Each row is a point. Two turns around zero, p and q, are shown by what they do to some points. Write where each new point lands after one turn and then the other. Backwards means that the second turn is done in reverse. Each puzzle has new turns, and all numbers are rounded.
In the rows, zero is written as 128.

Turn p:
[183 142] -> [121 184]
[ 69 135] -> [114  70]
[132 107] -> [149 129]
Turn q:
[127 153] -> [153 125]
[117  88] -> [ 90 145]
[81 76] -> [ 84 182]
[139 154] -> [152 113]
[175 168] -> [160  76]
Where do these land?
p, then q: [112  90] -> [102  96]
q, then p backwards: [127  99] -> [130 157]
p, then q: [ 95 187] -> [112 194]
q, then p backwards: [177 136] -> [ 79 121]

Turn p:
[165 171 138 104] -> [164 102 124  84]
[ 75 145 110 146] -> [ 68 122 138 123]
[129 137 121 159] -> [115 152 135 111]
[183 156 111  76] -> [178  95  83  94]
[ 74  84 169 137] -> [105 127 175 191]
[142  74 119 146] -> [138 170 113 166]
Turn q:
[171 112 135  94] -> [107 125 137 181]
[146 111 125  97] -> [116 143 135 162]
[150 121 169 108] -> [ 93 113 107 155]
[ 92 209  98 163] -> [211 108 101  84]
[ 83 100 110 105] -> [124 187 127 114]
[ 99 106 109 204] -> [129 120 169  53]
[155 137 152 125] -> [116 100 118 148]
Where do these land?
q, then p backwards: [175 101 159 118] -> [ 67 113 127 118]
q, then p: [165 121 105 130] -> [143 150 162 136]
p, then q: [119 106 126 146] -> [142 114 117 108]
p, then q: [ 92 164 138 136] -> [ 96 158 100 118]
p, then q: [145  93 125 133] -> [152  99 138 123]
p, then q backwards: [170 121 130 158] -> [ 90 130  95 116]
p, then q: [ 31 190 113  74] -> [ 59 223 141  78]

Turn p:
[152 144 100 136 117 130 126 109] -> [154 116  94 117 120 132 129 131]
[114 124 132 133 106 137 141 102] -> [135 119 131 118 152 155 132 137]
[143 125 144  96 127 148 127 118] -> [138 129 148 129 103 152 143 119]
[137  94 104 147 142 113 141 141] -> [141 110 125 149 148  93 120 109]
[118 119 117 106 129 152 102 140] -> [149 145 153 131 109 125 112 142]
[143 121 151 141 150 151 103 160] -> [122 165 129 171 110 123 123 122]
[126 148 159  94 127 112 101  98] -> [118 148 141  95 107 140 172 139]
[102 138 160 151 126 149 134 141] -> [ 96 146 131 148 144 153 114 142]
[120 143 113 137 142  98 157 118] -> [107  92 111 116 139 111 133 133]
[124 124 100 138 115  90 149 153] -> [119 109 116 107 147  96 100 106]
Turn q:
[107 129 109 125 116 137 136 145] -> [128 134 130 117 155 114 111 130]
[117 108 137 136 131 137 132 117] -> [144 121 126 114 118 135 118 116]
[134 144 135 102 108 116 151 106] -> [110 120 121 139 136 113 152  94]
[159 111 125 149 128 157 127  99] -> [157  85 115 128 111 130 139 139]
[141 140 157 101 145 142  92 162] -> [135 177 113 150 100 111 130 153]
[115 116 108 159 116 116 153 148] -> [119 108 162 114 146 127  99 131]
[117 159 126 126 135 103 152 152] -> [ 89 145 155 118 138 116 135 129]
[113 150 133 159 106 114 113 101] -> [ 92 105 102 121 126 152 115 125]
[160 107 137 104 122 137 121 135] -> [156 131 128 162 116 113 135 126]
[118 116 113 120 173 121 101 114] -> [150 153 127 118 131 171 147 140]
Where do these land?
p, then q: [136 119 107 136 113 106 122 140] -> [126 133 128 146 136 151 152 127]
p, then q: [138 128 136 117 109 128 116 134] -> [122 125 108 132 129 118 144 124]
p, then q: [113 119 128 115 137 105 135 122] -> [129 143 143 127 119 132 128 103]
q, then p: [144 112 138 132 129 113 134 108] -> [142 126 129 137 148 151 134 121]
p, then q: [110 143 135 136  97 130 142 128] -> [149 154 109 116 134 126 133 139]
q, then p: [142 109 112 110 140 225 176 142] -> [126 107 120  98  97  79 166  44]
q, then p backwards: [118 109 120 127 138 131 108 104] -> [144 132 126 134 103 146 130 110]
q, then p: [130 140 138 120 146 119 111 142] -> [110 131 115 120 123 140 107 135]
q, then p: [126 112 139 151 134 111 114 139] -> [135 160 130 131 127 147 119 132]
q, then p: [124 188 127 137 137 114 122 122] -> [104 106 156 118 136 124  90 152]
